Each row is a point. To make a cloud, some directions were put in groups of two or more. Within a group, all points are equally far from the middle, so they leave a hole (a ring in 2 directions, a hollow ball in 3). The other directions are filled evenly. Then the cloud was stretched, turned, moved and blurred a little. Count the holes, and give their numbers of directions, smallest first.

Cloud (22 x 3)
[[ 11  57  45]
 [  5  67  58]
 [-18  20   7]
 [ 17 -43 -58]
 [  0  47 -23]
 [ 57 -18  -1]
 [-33  53 -56]
 [ 10  55 -31]
 [-40   8  28]
 [ 28  53  57]
 [  0  61 -27]
 [-38  39  -7]
 [-31  32  22]
 [  8 -52  -7]
 [ 45 -33  19]
 [ 14  37  -4]
 [ 20  29   4]
 [-10 -59  20]
 [ -8  60  -7]
 [  5  60 -36]
 [ 50  16   0]
 [ 21  21  31]]
Holes: 0

Cloud (31 x 4)
[[ 72 -10 -17  22]
 [ 30  41  16 -32]
 [-40  28 -31 -52]
 [ 69  12 -12   7]
 [ 48  -9  27   4]
 [ 28 -49 -30  50]
 [-32  60  49  -9]
 [-40  -4  54  -4]
 [-11  -9  57   4]
 [ 26 -50 -33  47]
 [ 23 -22 -59   7]
 [-21   5 -27  44]
 [ 22  14 -65  -1]
 [ 47  51 -28  11]
 [ 55 -34 -40  33]
 [-24  21 -34  34]
 [-30 -44 -19   0]
 [ 30  -2  38  48]
 [-18 -17  36 -23]
 [  5  34 -33  39]
 [-28   9  60   5]
 [ -9  68  21 -47]
 [ 18 -15 -12  66]
 [ 30  69   8  -9]
 [ 66 -31 -25  37]
 [-57  63  39 -28]
 [-26 -32 -27 -19]
 [ 22  35 -59   7]
 [  7  20 -65  -7]
 [ -3 -10 -21  57]
 [-17  35 -44  22]]
Holes: 2 (2, 2)
